Rows are points. Before rounding, the points of a table are all equally far from one centre. They may lie mostly on one side of it. Where is the centre, to within rounding?
In the rows, 128 means zero.

Points (6 x 2):
[[ 77 123]
 [ 78 128]
 [139 138]
 [117 153]
 [ 79 108]
 [ 92 149]]
Centre: [110 121]

Points (15 x 11):
[[ 89  75 169 165 111 127 132 103 128 101 106]
 [112  59 151 106 131  63 142 107 122 102 101]
 [ 81 143 132 156 167  79 109 121 133 116 129]
 [ 87 133 176 131 133  99 141 110 112 102  78]
 [103  99 169 143 149 114 146 119  90 125  75]
 [121 104 125 110 159  84 138  95  87 129 166]
 [104  89 154 106 111 138 147  86 115  99 105]
 [ 81 107 121 148 143  95 144 104 137 148  98]
 [122  88 154 103 129  81 143 120  71  85 123]
 [140  83 134 106 150 103 127  97  92 144 145]
 [ 76 125 187 145 132  82 112 107 117  74 130]
 [106 101 130 140 158 132  98 107 100  88  87]
 [ 96  86 176 142 125 132 123 113  93  99  87]
 [123  89 173 135 150  94 158  92  90 107  84]
 [116 126 142 149 109  69 130  82 103 113 113]]
Centre: [106 101 150 132 147 101 131 112 120 106 129]

Points (31 x 24):
[[172 133 166 115  76 158  67 118 129 104  95 108 178 165 137 109 143 144
   75  96 105 140 110 126]
 [127 127 138 128  96 140 124 139 113 101 100 134 122 135 143 110 128 135
   81 154 108 108  69 133]
 [136 107 150 130  93 180 147 121 102  59  93  95 147 146 148 119 140 108
   83  98 150 189  99 137]
 [110 113 147 119 123 143  93 129 129 105 114 144 176 142 128  92 140  92
  115 124 127 157  65 121]
 [142 119 125 149 133 156  92 133 159 108  82 104 142 165 150 104 147 125
   69 115 118 168  71 115]
 [135 110 173 149  93 150  99  87 148  89  73 120 160 141 151 122 114  96
  103 127 106 165  91  97]
 [114  86 160 125  97 123 100 116 126  95 108 133 151 119 147  81 123 145
   91  92 142 190 114  92]
 [139  84 141 116 158 169 123 118 128 110  78 123 170 117 121 101 131 100
  109 113  88 177 101 140]
 [118 144 184 163 133 170  96 126 157 104 103 138 148 159 117 120 160 112
   99  82 124 150  95 112]
 [134 137 128 125 106 196 105 137 124  50  91 121 131 136 162 107 117 167
   97  60 120 135 101 108]
 [147 148 165 118 103 154  86 114 142  65  86  83 186 146 136  74 128 131
  100  86 131 146  90 128]
 [150 118 174 142 120 156 119 135 121  86 129 119 164 101 194 110 149 140
  100 146 120 157  78 112]
 [109 104 122 112  90 146 102 132 163 129  84 122 151 154 149 113 127 138
   83  89 118 189 100 135]
 [158  92 155  86 121 141 106 122 117  78  99  98 141 152 148  99 184 155
   78 104 126 180  73 119]
 [145 134 163 115 107 169 123  91 138 110 112  87 192 132 113 122 156  91
   83 118 113 169  80 126]
 [147 153 168 110 145 136 106 119 136  70  93  97 118 139 132 150 129 108
  139 111 144 172  69 117]
 [149 148 172 114 100 167 130 139 140  76  92  86 180 108 131 145 141 132
   88 126  82 116 115 143]
 [157  82 157 132 130 144 116 103 132 115  93 105 194 140  96  97 113 155
  140  78 125 179 118 100]
 [154 126 149 118  78 137 113 125 124 127  86 108 158 155 141 125 151 120
   94  95 123 207  96 148]
 [133 137 156 138  99 166  98 110 149  77 106  90 126 177 114 137 138 134
   73 111 169 162 125  97]
 [166  94 137 131 100 137 134  90 162  87 118 115 148 158 152 147 147 191
   93 126 102 152 118 138]
 [127 146 160 145 118 146 121 127 152 115  93  90 132 184 121 134 148 140
   75  88 162 138  74 110]
 [130  75 160 143 128 156  98 105 114  69  82 115 199 127 110 133 140 123
  108 127 128 161  92  99]
 [145 128 163 124 133 136 120 115 141  68 105 109 166 146 144 113  93 126
   72 153 109 128  89 135]
 [137  50 165 148 100 155 137 132 115  62 101 112 177 152 110 113 110 137
  102 100 133 150  97 105]
 [120 111 182 129  92 141 152 112 105  80  95 127 157 127 126 127 155 100
   77  81 155 169  86  95]
 [131 122 154 103  98 165 103 162 150  75 124 122 150 103 114  94 142 136
   84  98 103 198  97 140]
 [119 135 135 157  90 145  76 118 136  87 108 131 154 155 140 107 112 128
   92  98 131 148  82  91]
 [132 136 153 120 133 156 109 115 106  91  89 123 164 154 179 153 130 140
  119 165 135 144  92 125]
 [127 103 156  99 106 173 105 128 143  51 118 116 170 168 138  85 151 140
   83  93 109 170 121 115]
 [147 112 139 141 104 155  89 135 116  56  91 128 172 103 137 160 103 118
   94 122 133 162  72 114]]
Centre: [159 115 153 111 112 165 130 125 146 100  95 125 149 125 128 122 135 144
 111 108 142 143 103 112]
